Rows are points. Examples show where two turns around zero, p and q, send a point. Write where each new point lands after one turn and then the other. Backwards means that the second turn is done in reverse. Each puzzle has new turns, and all numbers are rounded.

Turn p:
[57 16] => [48 35]
[-36   3] => [-35 -10]
[-21 -19] => [-13 -25]
Turn q:
[-41  15] => [-44   0]
[-8  4] => [-9  1]
[19 36] => [ 6 40]
[ 30 -55] => [ 47 -41]
Where do these land?
q, then p backwards: [ 6 38] => [ 6 38]
q, then p: [22  6] => [13 19]
p, then q: [  6 -25] => [ 21 -15]
p, then q: [ 36 -17] => [38 10]
q, then p backwards: [-71  -2] => [-71  -1]

Turn p:
[-26  14 -12] => [-22  20 -12]
[-25  -6 -29] => [-24   1 -30]
[-38 -15 -18] => [-40  -5 -20]
[51 15 10] => [53  3 12]
[ 53 -51  43] => [ 39 -63  42]
[-15  42   7] => [-6 44  9]
Turn q:
[-22 -34  49] => [  5 -36  52]
[  3 -30  -5] => [ 11 -28  -6]
[-11  59 -41] => [-41  49 -35]
[30  5 -4] => [ 24  14 -12]
Where do these land?
p, then q: [  3 -38 -18] => [  3 -38 -19]
q, then p: [-40  18  -7] => [-42  13   4]
q, then p: [52 22 41] => [57 27 29]
p, then q: [ 6 48 -8] => [-2 48 -8]
p, then q backwards: [-20 -50 -10] => [-38 -32 -24]

Turn p:
[  4   5  18 -30] => [ 15   1  23 -23]
[ 4  6 51  7] => [ 4  7 48 17]
[-21  -7 -14 -12] => [-16 -10 -10 -19]
[  8  19 -31  53] => [-12  27 -40  42]
[ -6  18  -8 -28] => [  3  13  -2 -32]
[ 11 -41 -16  11] => [  6 -38 -20  17]
Turn q:
[-7 16  6 10] => [-5 18  8  6]
[ 21   1   8 -13] => [ 17  -7  10 -16]
[-34  33 -11  15] => [-20  43 -12  13]
[ 15 -23 -41   9] => [ 23 -21 -33  22]
[ 35 -29   0  17] => [ 26 -34  12  19]
[-22  38  39 -29] => [-25  35  25 -42]
[ -9 -35  -1 -10] => [-15 -32 -11  -3]
Where do these land?
p, then q: [ -3  18  24 -21] => [ -2   8  24 -27]
q, then p: [-14 -76   5   9] => [-36 -66  -9  19]
p, then q: [-10  14 -14  19] => [ -6  22 -15  11]
q, then p: [38 20  1 10] => [36 14 13 17]
q, then p: [  6  17  -5 -31] => [ 20   7  -4 -29]
p, then q backwards: [-18   7 -11  14] => [-26   1  -4   2]

Turn p:
[ -5   1  -3  -2  -4  16  26 -12] => [  6   8 -19 -10   0  15  17  -6]
[ 28  -3  25   1  11  -2 -14   4] => [24 -4 30 12  0 -2 -8 -8]
[-11  -9  -1  26 -14   3  28  -1] => [-11  12 -12  11 -16  11  31   3]
[-6 19 12  3 24  4 -5 22] => [ -9   5  19  10  27  16 -10   2]
[ 10  -2   5 -18   7 -65 -34  -9] => [ -2 -12  32  -9  10 -67 -10   6]
[ -9  -2  -7  21 -26  12 -11 -12] => [-14  10 -14   7 -31   1  -7 -10]
[ 10  14   9 -28  23 -34 -32 -30] => [ 10  -8  20 -20  25 -47 -21 -24]
[ -4  -9 -12 -12 -18  21  15   7] => [  5  -3 -20 -13 -13  20   2  15]
[-22 -28  -3  12  -4  34  14   9] => [-15 -17 -13   1 -20  39  16  -1]
[ 18   9 -22  -1  20  -7  -4   8] => [ 11  -9 -10  18  23 -10 -11   8]
[ -8   9  -2  -1 -21  19  17  15] => [ -3  18 -11  -6  -9  25   1  17]
Turn q:
[  1  19   0   2 -10 -24 -16  -2] => [  0  18  11 -11 -12 -10 -21   7]
[ 10   0   9  -5 -11 -12  18 -19] => [ 20   1  20  -7   1  -6   5 -14]
[ -6  -6 -14  19  22  32  -9  -8] => [-14  -2 -24  32  11  13  -5 -13]
[ -2   1  22  -7 -12 -16  -5 -26] => [ 11  -6  28 -13   3   0 -20 -11]
[-55   7 -14   1 -12   3  -5   4] => [-51   1  -3 -19 -12   7  -1 -18]
[ 25 -11  14  15 -13  -5  15  16] => [ 24  -7  11  12 -21   0  18  15]
[-32  -7  -2  -6  11 -19 -10   7] => [-32 -13   1 -12   1 -18  -9   3]
[ 14  15  -6   2  12 -17  17  10] => [  6  19   5   5   3 -23  14  11]
[32 -8  8 -9 25 76 -4 11] => [ 20  -7 -36  33  38  54  18  16]
[ 12  -9 -17 -11 -13 -18   1   7] => [ 15  -1 -12 -18 -13 -17   3   3]
Where do these land?
q, then p: [ -8 -14  27 -16 -22  30  -6  13] => [ 13 -22  -6 -12 -14  43  -2   1]
q, then p: [20 10 -1 26 15 21 22 13] => [ -1  25 -11  34   5  14  20   1]
p, then q: [  6 -10  19  -6   0 -11 -12  -7] => [ 14 -12  20  -8   1   0  -7   3]
q, then p backwards: [-23  -4  20   7 -41   7 -12 -10] => [-16 -19  28  -6 -10  32 -20   4]
p, then q: [-22  23  -6  -9  10 -27  -9 -11] => [-24   1  10 -12  20 -27 -14   3]
p, then q: [56 11 -2 -5  3 17 30  2] => [ 45  28 -18  32   1  -1  10  17]
p, then q: [-34  -3 -12   5   7 -21  17   1] => [-31  -5   3  -9   8 -18  24  -9]
q, then p: [ 12  -1 -31   8  12 -17 -15  14] => [-14   5 -12  13   3 -28 -10  25]
q, then p backwards: [ -7 -13 -15 -10  15   1 -14 -15] => [ -5   7 -22  -7  15   3 -13 -14]
